Rows are points. Each copy is the shape, with its points in the same order, turned, moved and blurred by noise. Say if it was mirrored as well.
In the rows, zero is written as 128.

Shape:
[[106 136 149]
 [ 56 153 117]
 [119 114 195]
 [120  87 105]
 [207  70 134]
 [177 123 142]]
Copy 1 (6 x 3):
[[109 164 100]
 [ 51 180 121]
 [120 156  51]
 [102 103 120]
 [187  85  93]
 [173 128 109]]
Copy 1 is: mirrored
Copy 2, 6 rows:
[[108 153 148]
 [150 189 161]
 [ 79 124 173]
 [145 117 101]
 [ 70  77  63]
 [ 68 129  90]]
Copy 2 is: mirrored
Copy 3, 6 rows:
[[117 147 126]
 [ 57 147 114]
 [154 181  91]
 [136  85 104]
 [223  93 131]
 [185 119 153]]
Copy 3 is: mirrored
Copy 4, 6 rows:
[[103 132 157]
 [133 150 202]
 [ 61 103 145]
 [149  77 146]
 [126  53  57]
 [112 109  89]]
Copy 4 is: mirrored

Shape, 9 rows:
[[117 112 138 134  54 175]
 [134 110 121 139  77  90]
 [177 172 168 153 131 106]
 [158 211 166 127 176 128]
 [176 142 166 145  76 122]
 [170 116 138 131 167 102]
 [ 32  98 146 134 160 103]
 [183 145  63 166 131  78]
 [ 67 196 141  47 168 133]]
Copy 1:
[[165 124 129 105  72 206]
 [168  90 119 107  77 116]
 [168 127 163 163 147  99]
 [133 159 181 159 179 114]
 [201 115 151 139 104 145]
 [125  68 145 137 156 119]
 [ 47  94 181  86  71 130]
 [142  96  66 152 129  67]
 [ 75 190 179  49 159 122]]
Copy 1 is: only turned
Copy 2 (9 x 6):
[[106 100 100 131  75 177]
 [166 105 126 150 118 135]
 [156 144 109  81 109  69]
 [119 188 139  57 140  59]
 [160 120 105 101  75 116]
 [166 140  96  90 166 102]
 [ 82  81 144 150 209 115]
 [194 189  85 161 135  95]
 [ 70 170 205  73 173 140]]
Copy 2 is: mirrored

Shape (13 x 8):
[[175 137 185 101 168  87 141 121]
 [ 80 104  45 137 138 141 104 146]
 [137 138 206 162 158 111 105 109]
 [106 146  73 131 118 176  39 107]
 [104 142 186 106 107  88 111  91]
 [ 79  82  57 150 146 202  76  96]
 [207 207 132 189 200  87 162 110]
 [120 141  90 149 127 173 107 175]
 [ 58 102  84 152 133 176  67 167]
 [157 132 158 158 102 102 124 104]
 [100 147 161 108 125 165 151 116]
 [133 201 146 169 183  82 146 112]
 [137 157 147 117 169 117  97 128]]
Copy 1:
[[143 142 191  97 180 123 144 135]
 [ 94  77  60 151  94  95 161 181]
 [111 139 171 150 180 139  80 122]
 [ 91 125  40 120  89  72  98 125]
 [ 88 136 199 137 118  85 112 120]
 [ 77  44  32 122  86 113 105 143]
 [123 184 119 146 232 167 193  87]
 [125 136  62 147  97 140 131 177]
 [ 93  86  50 160  87 106  92 202]
 [137 135 160 161 128 120 131 100]
 [ 80 138 151 111  90 151 123 144]
 [ 70 172 141 160 199 142 166 124]
 [103 150 129 113 164 109 122 151]]
Copy 1 is: only turned
Copy 2:
[[108 112 182 130 176  70 148 118]
 [119 131  51  99  92 134  82 138]
 [ 84 148 190 145 144  76  94  93]
 [136 183  75  56  96  85  55  92]
 [ 65 129 167 103 102  44 139  88]
 [103 153  46  66 105 152  55  74]
 [143 190 142 221 199  72 128 133]
 [154 168 113  96  94 146  93 141]
 [107 157  92  63  70 143  45 134]
 [131 132 160 153 109  75 122  77]
 [ 88 163 150  88 116 117 165 100]
 [ 95 188 139 184 164  61 121 144]
 [115 147 146 108 158  75 106 135]]
Copy 2 is: only turned
Copy 3 (13 x 8):
[[208 119 158 100 152 121 113 126]
 [ 56 164  55 135 138 146 105  74]
 [157  84 189 140 124 132 104 119]
 [ 91 103  49 164 107 191  63  93]
 [160  68 130 117  83  93  98 104]
 [ 58 119  69 143 116 220 119  37]
 [210 161 157 212 182 105 140 139]
 [ 73 164  88 136 125 169 105 141]
 [ 22 131  87 129 130 176  92  83]
 [163 125 156 152  77 126 113 111]
 [127  93  99 122 105 151 162 143]
 [157 121 138 187 162  82 127 135]
 [154 103 113 131 144 140 100 128]]
Copy 3 is: mirrored
Copy 4:
[[182 176 194 120 143 135 160 113]
 [102  88  47 131 145 125 102 111]
 [119 187 203 155 120 137 115 126]
 [104 153  60 105 105 168  53  85]
 [114 163 192  93 106 100 123  84]
 [ 86  82  57 153 102 189  81  85]
 [171 249 125 194 167 126 192 122]
 [109 141  67 116 131 155 109 162]
 [ 69  92  76 125 135 156  61 141]
 [141 180 151 137  76 104 132 118]
 [ 88 144 149  85 110 160 160 121]
 [118 221 142 156 173 107 159 103]
 [144 172 143 118 159 144 117 108]]
Copy 4 is: only turned

Shape, 15 rows:
[[147 127 109 113 156 111 109 149 117  95 133]
 [174 103 120 137 113 130 109 143 110 165 117]
 [160 134 124  91 137 113 113 127 152 137 146]
 [120 124  94 153 130 143 109 128 117 156 107]
 [122 100 116  77 147 148 132 101 114 164  69]
 [158 116 145 117 148 132 118  68 114 161 154]
 [123 161 150 122 136 134 221  74 106 150 142]
 [136 118 101 104 113 120 106 147 103 144 117]
 [130 101  96 121 120 109 110 123 137 170 131]
 [125 129 102 115  88 155 187 133 227 145  69]
 [120  98 118 156 150 127 148 139 131  62 121]
 [146 113 112 127 153 170 112 124 126 171 142]
 [156 181 130 120 139 135 149  18 125 147  54]
 [120 129 166 131 145 116 116 131 107 163 144]
 [129 130 124 155  99 152 119 130 132  43 155]]
Copy 1 (15 x 11):
[[141 131 101 122 149 104 163 131 131 145 139]
 [196  99 117 122 107 129 119 142 119 136 109]
 [155 129 140  99 129  86 118 147 143 126 147]
 [144  93 109 145 138 148 123 163 112 121 119]
 [140  56 146  79 162 123 130 162  97 131  93]
 [176 115 168 113 154 118  97 114 102  95 134]
 [138 148 220 105 133 136 170 155  70  79 111]
 [144  91 105 111 105 105 135 145 112 136 121]
 [167  78 130 129 112 108 120 155 117 117 139]
 [145  76 169 106 117 118 179 233 194  77  76]
 [133 122 128 160 160 128 208 123 147 126 125]
 [167 101 131 110 145 155 113 158 125 122 156]
 [144 136 165  88 186 109 106 163  92  52  26]
 [136 117 171 144 118 134 110 130 107 154 127]
 [118 150 106 137 125 132 187  93 172  87 131]]
Copy 1 is: mirrored
Copy 2:
[[131 123 105 105 149 101 106 142 100  92 123]
 [159  80 140 121 135 123 104 162 127 144 138]
 [165 139 100  93 153 117 115 140 141 122 146]
 [123 103 108 145 125 125 106 139 123 161 107]
 [119 118 141  71 120 121 107 108 133 188  99]
 [189 139 134 117 132 115 118  98 107 165 156]
 [153 189 144 116 106 171 188 123  91 169 129]
 [125  98 107 100 117 119  97 156 119 136 141]
 [133  97  98 118 140 116 117 137 138 165 155]
 [122 122 109 103 132 183 181 132 229 144  83]
 [100 111 126 130 148 119 151 106 102  75 107]
 [162 114 116 131 161 146  89 124 118 168 118]
 [194 164 137 105  52  98 159  99 137 184  67]
 [136 154 147 142 142 115 102 148 112 152 162]
 [130 119 107 152 112 149 123 102 116  41 128]]
Copy 2 is: only turned
Copy 3, 15 rows:
[[152 140 108 121 154 106 134 159 105 105 145]
 [175 133 107 163 127 124 122 163 119 153  90]
 [171 145 121 107 144 111 130 127 150 126 121]
 [116 134 103 137 133 134 107 149  95 143  84]
 [147  82 134 103 154 101 134 142 110 131  44]
 [188 130 146 137 140 141 126  84 110 127  88]
 [128 151 180 118 103 105 196  71  82 149  83]
 [160 110  95 123 127 104 120 159 108 150 113]
 [146 117  93 138 146 118 118 125 137 158 100]
 [ 77 142 118  94 106 125 183 161 201 138  47]
 [101 128 120 145 144 137 174 157  97  79 145]
 [162 143 129 122 160 160 120 141 105 160  85]
 [143 149 151 113  92  84 126  81  99  71   7]
 [153 126 169 149 136 116 108 124 107 158 128]
 [126 143 113 121  85 168 152 160 103  75 164]]
Copy 3 is: only turned

Shape:
[[130 142 135 124 143 112  94 109 126 117 131 139]
 [124 150 150 150 121 128  95 168 143 130 140 106]
 [117 121 148 139 109 112 135 126 186 125 124 132]
 [111 143 141 143 121 114 123 249 127 118 140 148]
 [152 136 139 145 130 124 119 133 133 131 123 144]
 [111 134 137 146 117 120 133 106 141 160 114 130]
 [ 95 142 151 130 125 145 136 124 135 121 115 147]
 [153 146 132 113 120 119 128 107 128 170 131 121]
 [143 107 124 142 111 128 129 105 131 120 138 114]
 [118  99 147 145 118 131 126 117 122 146 154 135]
 [151  80 126 144 131 124 133 107 148 158 112 108]
 [117 144 138  87 113 133 118 115 125 134 115 147]
 [149 144 128 138 149 123 130 105 160 124 119 148]
 [153 134 168 144 125 119 139 154 124 141 151 123]
 [ 98 127 185 119 124 122  66 136 138 179 147 129]
 [133  87 153 146 121 174 133 104 126 120 116 145]
 [160 140 123 153 104 123 119 140 136 135 140 145]
 [138 140 153 132 111 112 121 109 117 121 105 145]]
Copy 1, 18 rows:
[[138 123 150 114 134 113  93 149 125 150 132 126]
 [ 95 115 124 128  90 112 124 157 116 149 164 134]
 [123  98 124 138 100 112 115 139 154 108 136  88]
 [ 94 148  98 108  92  80 161 144 123  98 199 172]
 [136 134 133 145 115 109 119 140 122 135 127 130]
 [103 116 118 149 133 105 106 130 145 142 112 101]
 [ 90 135 142 130 125 109  94 138 139 103 123 117]
 [122 114 137 136 127 121 124  99 129 167 108 120]
 [133  99 126 147 140 139 117 142 108 127 121 109]
 [108  88 132 155 150 115 119 144 130 122 125 137]
 [134 101 113 156 139 142 147 152 145 142  95 105]
 [113 124 138 101 126 123  90 107 138 127 111 133]
 [148 140 154 147 119 119 109 136 142 134 128  98]
 [110 110 145 146 109  95 153 132 107 133 135 137]
 [ 84  74 139 119 105  94 101 151 165 168 128 165]
 [115 115 139 165 135 143 106 161 126  93  88 137]
 [141 123 115 159 111 113 117 121 110 136 146 133]
 [131 126 130 124 121  95  97 134 110 129 101 119]]
Copy 1 is: only turned
Copy 2 (18 x 12):
[[127 120 127  88 153 119 106 124 123 133 160 126]
 [138 125 157 129 167 116  99 149 121 116 113  91]
 [155 104 124 106 113 118 134 152 161 126 118  97]
 [145 165 159 164 143  87  88 175 106 123  65 132]
 [143 136 142 102 148 134 111 147 142 151 137 131]
 [118 115 109 119 144 128 133 138 151 155 139 102]
 [120 119 128 117 140 112 138 108 148 142 112 135]
 [134 151 112  99 173 154 148 144 143 147 152 106]
 [153 124 146 118 123 139 136 132 128 141 168 106]
 [132 129 143 114 120 111 149 134 118 165 145  94]
 [120 111 140 113 114 160 149 167 135 152 162 106]
 [127 161 105  93 140 132 134 105 141 125 130 124]
 [148 104 121  82 152 133 119 144 149 146 140 139]
 [138 150 166 114 159 110 144 160 135 149 128 106]
 [ 89 150 132  70 151 101 115 138 120 144 109  52]
 [124 119 173 105 103 145 144 102 146 163 138 126]
 [168 141 142 121 152 137 105 145 140 156 142 114]
 [121 146 128 107 141 121 116 122 169 137 152 130]]
Copy 2 is: mirrored

Shape (17 x 12):
[[199 170 137 151 164 147  99 141 167 161 139 100]
 [ 70 156 115  84 115 147  79 119 172 157 129 175]
 [156 196 155 144 166 109 122 142 144 161  67 100]
 [ 91 102  92 107 121  92 151 121  87 140 125 145]
 [ 67  76  97 108  97 142 145 124 141 114  92 108]
 [159 197 120 149 152 170 106 130 119 166 119 130]
 [182 123 160 154 168 136 116 118 130 149 108 160]
 [180 185 180 141 118 111  77 165 142 169 132 119]
 [116 158  88  50 147 132  82 128 153 154 147 129]
 [ 92 116 119 135 103 121 176  95 139 135 148 117]
 [104 106  98  88  71 121 145  64 110 122 108 124]
 [108 160  35  93  81 118  92 155 185 150 112 171]
 [203 175 162 114 132 150 122 143 143 151  89 125]
 [ 91 130 109 134 102 118 140  72 112  98 116 134]
 [106 118 108 117 120  85 158  88 151  75 107 130]
 [187 157 147 160 153 112  82 101 152 199  92 102]
 [ 84 103  90 123 101 120 101 108 108  82 115 115]]
Copy 1:
[[158 152 181 119 117  74  65  69 134 115 148 131]
 [ 83  96 186 162 144 127 116 173 147 177 150 135]
 [181 119 187 132  79  69 124  70 157 166 144  92]
 [128 129 116 164 153 152 165 139 148 140 107  78]
 [100  94 130 125 147 128 158 171 188 119  76  76]
 [142 148 186 125 131 114 100  59 161 151 140 135]
 [160 100 156 142  99 110 129  73 124 111 127 152]
 [180 120 161 142 117  71  57  85 114 181 137 127]
 [ 77 159 185 165 127 110 103 158 118 148 152  96]
 [121 113  88 102 156 129 149 143 167 133 140  83]
 [ 52  99  94 135 139 115 166 121 148 144 105  72]
 [ 79 129 163 214 190  68 113 159 181 158 139 120]
 [143 145 164 133  74  61 104  71 142 159 111 147]
 [ 96  80 124 118 164 120 171 115 140 133 123  80]
 [112  98 120 128 144  78 191 137 135 110 137  79]
 [162 103 164 157  77  86  68  46 152 120 153 101]
 [ 96  91 145 133 179 116 153 133 132 121  83  65]]
Copy 1 is: mirrored
Copy 2, 17 rows:
[[151 172 128 126 130  78  70 140  67  96 139 105]
 [ 98 146  99  27 170 117  92 185 155 144 168 127]
 [123 191 174 112 163 121 110 112  93  80 158  96]
 [125 105  76 105 169 160 170 136 170  95 145 141]
 [ 85 161  72 114 116 173 162 165 181 133 132 133]
 [120 135 151 109 158 126  63 155  78  95 137 126]
 [174 145 135 133 131 127  90 121 109 109 180 154]
 [153 167 145  87 170  81 100 109  62 147 129 115]
 [142 138  96  47 152  92 112 211 143  93 137 101]
 [ 82 125  63 145 152 141 150 153 135 127 174 118]
 [112 116  62  91 133 193 181 174 131 125 166 124]
 [ 94 179  66  24 169 109 129 195 124  82 124 185]
 [163 182 168 117 153 126 112 161  66 117 150 130]
 [ 78 103  96 100 123 163 165 146 129 114 180 128]
 [ 87 141  95 109 107 135 201 147 144  94 193 136]
 [164 184 120  94 138 133  73  96  70  90 164  95]
 [ 94 107  88  80  90 153 169 141 152 123 132 136]]
Copy 2 is: only turned
Copy 3:
[[179 144 123  87 111 140  51  44  99 129  64  87]
 [105 158 167 159  96  60  72 117 141  82 103  84]
 [185 124 133 147 139 121 115  38  81 122  61 109]
 [ 74 123 133 141 127 112 123 138 129 165 116 143]
 [115 121 120 120 140  86 130 184 102 124 145 100]
 [133 139 159 107 115 154  92  52 113  92  67  95]
 [145 111  96  98 144 120  77  46 153 121  84 120]
 [190 159 143  99  82  95  83  30 110 121  61 144]
 [100 177 181 139 128  88  34 113  96 126  89  98]
 [103 161  97 130 104 121 135 128 124 153 134  87]
 [ 67 160 103 131 130 104 121 137  92 113 160 138]
 [111 133 150 180  65 106  38 164  93  85  81 123]
 [167 160 105 100 142 117  86  55  91  93  48 130]
 [105 147 120 146 129 134 132 118 126 121 170 121]
 [135 151  93 169 152 123 102 135 114 149 163 125]
 [148 102 111 104 111 106  71   7  73 121  90 103]
 [120 131 154 122 134 115 108 152 120 126 178 133]]
Copy 3 is: only turned
Copy 4:
[[171 125  60 195 129  89 161 123  93 122 132 170]
 [ 73 173 150 191 106  65 120 131 139 141  90  97]
 [167  85 111 182 155  57  94 126 132 140 141 186]
 [110 108 146  86 119 115  90 144 107 118 115  77]
 [ 80 118 135 113 136 106 117 102 168 125 159  61]
 [137  95  85 187 135  90 149 148  96 170  95 150]
 [167  97 108 162 115 120 157 128 151 110  88 171]
 [154 136  61 226 137 108  93 151 109 108 101 164]
 [ 94 148 158 181 133  80 140 122  62 118 114 110]
 [141 132  97 109 113 107 104  86 132 151 121  72]
 [ 81 136 127  85 165 126 105  91 133 135  98  89]
 [ 78 215 139 136 146  45 138 182 119 131 121  88]
 [183 114  99 199 178 106 139 145 133 132 104 153]
 [ 90 128 131  94 125 138 100  99 137 168 120 120]
 [125 152 153  92 123 130  99  83 148 146 153 136]
 [139 101  58 170 149  62 131 119 112  97  91 198]
 [ 57 122 127 107 121 151 116 125 131 138 158 109]]
Copy 4 is: mirrored
